Every row gives one point. The last column is the point's height on a tilted bowl or saddle (a function of degree 2), plus a little noise. Along how many of its main directions does it bend up, bend down or stay straight?

Points, 16 rows:
0:  0.033 -0.384  0.068  0.026
1: -0.231  0.193 -0.071  0.140
2:  0.166  0.061 -0.281  0.051
3:  0.105  0.062  0.124  0.243
4:  0.116 -0.296  0.139  0.065
5: -0.047  0.035 -0.013  0.309
6: -0.032 -0.283  0.136  0.153
7:  0.382  0.162  0.239 -0.201
8:  0.236 -0.054  0.133  0.101
9: -0.157 -0.131  0.040  0.252
10:  0.052 -0.097  0.468 -0.065
11:  0.145 -0.347 -0.246 -0.178
12:  0.081  0.104 -0.238  0.160
13:  0.078  0.018 -0.173  0.215
14: -0.173  0.009  0.190  0.207
15:  0.045  0.103 -0.125  0.253
Directions: 0 up, 3 down, 0 straight

Points:
0:  0.110  0.041 -0.142  0.091 -0.085
1:  0.105  0.256  0.131  0.186 -0.116
2:  0.082  0.145  0.226 -0.130 -0.092
3:  0.127  0.016 -0.348  0.008 -0.208
4: -0.087 -0.165 -0.047  0.115 -0.083
5: -0.170 -0.090 -0.023 -0.136 -0.090
6: -0.176 -0.250 -0.348 -0.128 -0.275
7:  0.011 -0.069  0.091  0.097 -0.038
8:  0.206 -0.042  0.322  0.355 -0.239
9: -0.094 -0.137  0.251 -0.107 -0.103
10:  0.015  0.012  0.046  0.213 -0.068
11: -0.060  0.208 -0.329 -0.292 -0.319
12: -0.042  0.365 -0.168  0.242 -0.268
13:  0.108  0.218 -0.039 -0.052 -0.087
14: -0.128 -0.117  0.379  0.098 -0.179
15: -0.017  0.003  0.073 -0.004 -0.028
16:  0.139 -0.130 -0.215  0.407 -0.314
17: -0.160 -0.003  0.269 -0.082 -0.121
18:  0.021  0.059 -0.059  0.583 -0.362
19: -0.115 -0.141  0.128  0.074 -0.070
20: -0.089 -0.051  0.299 -0.237 -0.160
21: -0.114  0.195 -0.077 -0.231 -0.170
22:  0.267  0.005  0.174 -0.195 -0.106
Directions: 0 up, 4 down, 0 straight

Points:
0:  0.435 -0.067 -0.138 -0.125  0.159  0.192  0.023
1: -0.149  0.014 -0.050 -0.096  0.365 -0.071  0.006
2:  0.000 -0.091 -0.165  0.349  0.048 -0.110  0.192
3: -0.162 -0.031 -0.266  0.004 -0.020  0.035  0.134
4:  0.267  0.049  0.132  0.055  0.098  0.697  0.546
5:  0.053  0.049 -0.121  0.045  0.090  0.267  0.127
6: -0.054 -0.190  0.169  0.053  0.330 -0.025  0.196
7: -0.042  0.202 -0.135  0.091  0.030  0.322  0.196
8:  0.188 -0.051  0.137 -0.029 -0.440 -0.042  0.053
9:  0.040 -0.045  0.167  0.098 -0.009  0.020  0.137
10:  0.014 -0.091 -0.300 -0.095 -0.077 -0.158  0.011
11: -0.137  0.306  0.060 -0.002 -0.107  0.038  0.236
12:  0.466  0.134 -0.146  0.203  0.320  0.027 -0.027
13: -0.021  0.011 -0.006 -0.001 -0.028 -0.158  0.085
14: -0.040  0.373  0.008  0.332  0.219  0.160  0.218
15:  0.117 -0.030 -0.138  0.146  0.011  0.230  0.174
16: -0.067 -0.157  0.308  0.176  0.079  0.053  0.233
17:  0.182 -0.184  0.161  0.261  0.311 -0.295  0.137
18:  0.210  0.162  0.090 -0.297 -0.125 -0.289  0.125
19: -0.075  0.006  0.074 -0.190 -0.027 -0.032  0.114
20: -0.097 -0.066  0.118  0.085  0.062 -0.224  0.157
21:  0.015  0.052 -0.216  0.189  0.109  0.345  0.247
22: -0.050  0.068  0.030  0.135  0.052 -0.099  0.118
23:  0.028  0.328  0.091  0.117  0.031 -0.131  0.140
24:  0.257  0.218 -0.047 -0.122 -0.595 -0.186  0.234
25: -0.003  0.010  0.246  0.144  0.179  0.291  0.202
26:  0.035 -0.061 -0.056 -0.078  0.069  0.128  0.052
27: -0.110  0.006  0.200 -0.101  0.039  0.195  0.098
28:  0.205  0.013 -0.090  0.175 -0.088  0.176  0.182
29: -0.107  0.049 -0.007 -0.341 -0.064 -0.044  0.155
30:  0.122 -0.085 -0.034  0.471 -0.200  0.368  0.373
31:  0.209 -0.041 -0.081 -0.216  0.162  0.132 -0.034
32:  0.284 -0.203 -0.091 -0.249 -0.168  0.202  0.027
33: -0.102 -0.060  0.064 -0.083  0.075 -0.255  0.146
34:  0.176  0.153  0.106 -0.170  0.086  0.191  0.103
35:  0.073  0.455  0.399  0.082  0.260  0.029  0.053
36:  0.006 -0.049  0.098 -0.168 -0.099  0.060  0.101
37:  0.058 -0.109 -0.070 -0.405 -0.164 -0.175  0.088
38: -0.148  0.201 -0.263  0.190 -0.060 -0.158  0.272
39:  0.220  0.179 -0.220 -0.202 -0.406  0.205  0.265
Directions: 3 up, 2 down, 1 straight
